Rows are points. Each copy is the shape, with its points in the same order, turned, moved and blurred by noise. Say if it was mirrored as well.
In the rows, 128 means zero.

Shape:
[[123 191  79]
 [ 97 136 143]
 [111 145  95]
 [177 121 146]
 [177 162 141]
 [133  99 103]
 [104 102 141]]
Copy 1 (7 x 3):
[[ 91 188 122]
 [123 114  83]
 [ 88 131 124]
 [169 112 156]
 [168 146 151]
 [102  99 149]
 [113  82 100]]
Copy 1 is: mirrored
Copy 2:
[[183 172 154]
 [125 142  94]
 [172 140 119]
 [114  87 159]
 [121 120 177]
 [159  86 117]
 [125 105  86]]
Copy 2 is: only turned
Copy 3:
[[170 137  56]
 [123 169 124]
 [130 136  87]
 [160 109 165]
 [191 122 142]
 [108 107 125]
 [101 151 144]]
Copy 3 is: only turned

Shape (10 x 6):
[[ 97 120  95 123 120 183]
 [ 93 151 126  96 146 125]
 [144 200 171 155 147  83]
 [145 150 169 135 145  77]
 [ 91  94 103 127 120 121]
 [157 115 150 122 148 205]
 [137 121 101 139 109 137]
 [120  93 103 127 187 166]
 [139 146 107 102 133 114]
 [146 183 148 151 163 100]]
Copy 1 (10 x 6):
[[ 95  82 133 144 121 149]
 [148 124 104 113 131 157]
 [207 166 149 111 138  86]
 [161 170 127  94 141  84]
 [ 90 119  87 142 126 118]
 [ 99  78 182  79 110 121]
 [101 112 136 145 152 104]
 [107  54 103  91 117 109]
 [132 125 121 113 171 126]
 [194 134 143 108 141  87]]
Copy 1 is: mirrored
Copy 2:
[[116 173  82 131 100 124]
 [ 86 111 112 102  91 118]
 [105  86 201  61 135 103]
 [116  70 173 106 125  98]
 [110 130 117 157  87  87]
 [152 127  88 125 160 156]
 [141 141 122 129 112  93]
 [ 91 128  66 145 160 103]
 [126 106 112 100  98  80]
 [103  97 165  72 149  90]]
Copy 2 is: only turned

Shape, 12 rows:
[[116 114 177 135 149  80 109 113]
 [107 118  89 175 121 128 157 131]
 [159  87 143  94 178 108 106 103]
 [133 148 105 158 135 122 119 120]
 [148 104 123 168 109 146 153 100]
 [ 92 122  93 140 100 141 151 136]
 [175 129  88 131 124 136 170 129]
 [154 131 162  90 152  75 135  77]
 [152  94  89 145 104  99 159 133]
 [152 127 107 154  97 156 175 175]
 [197 107 152  69 121  88  81  83]
 [197 114 139 108 146  76 100 108]]
Copy 1, 12 rows:
[[133 115 141 131 131 150 186 177]
 [122 153  94 108 106 115 149  91]
 [ 99 140 165 180 127 120 150 186]
 [109 151 124 111 155 131 150 110]
 [126 157  74 136 140  98 138 133]
 [137 133 101 117 103 127 109  91]
 [ 80 173  85 155 129 136 115 114]
 [111 116 136 196 154 164 177 165]
 [ 73 127  80 137 103 117 136 119]
 [104 175  62 108 109 145  95 122]
 [ 77  86 143 193 180 135 132 194]
 [ 60 120 136 166 161 140 158 180]]
Copy 1 is: only turned
Copy 2, 12 rows:
[[100  93  91 127 174 121 113 138]
 [ 88 149 110  96  79 105 138 158]
 [127 149 103 143 186  98  90 107]
 [108 150 104 135 113 134 142 158]
 [114 148 131 113 117  68 165 153]
 [112 129 146 102  71 118 118 156]
 [159 180 109 105  91 100 146 134]
 [169 110  74 149 175  99 101 139]
 [134 164 114  69 114  97 127 156]
 [135 155 135  78  75 121 172 114]
 [182 151 127 141 220 110 108 145]
 [159 162  87 117 200 119 120 137]]
Copy 2 is: mirrored
Copy 3 (12 x 8):
[[114 134 131 125 111  76 164 113]
 [174 118  96 127 110 164 125 113]
 [ 99 153 187 142  89  98 113 141]
 [144 103 127 126 135 133 115 114]
 [165 129 124 187 120 158 138 123]
 [152 142  81 121 132 179 129 129]
 [131 102 120 175  91 175  96 123]
 [ 90 144 126 167  94  67 120 144]
 [144 134 114 146  74 159 110  89]
 [127  89 106 151 106 211 146 113]
 [ 57 167 169 183 115  94 101  86]
 [ 86 132 170 168  91  90 104  88]]
Copy 3 is: only turned
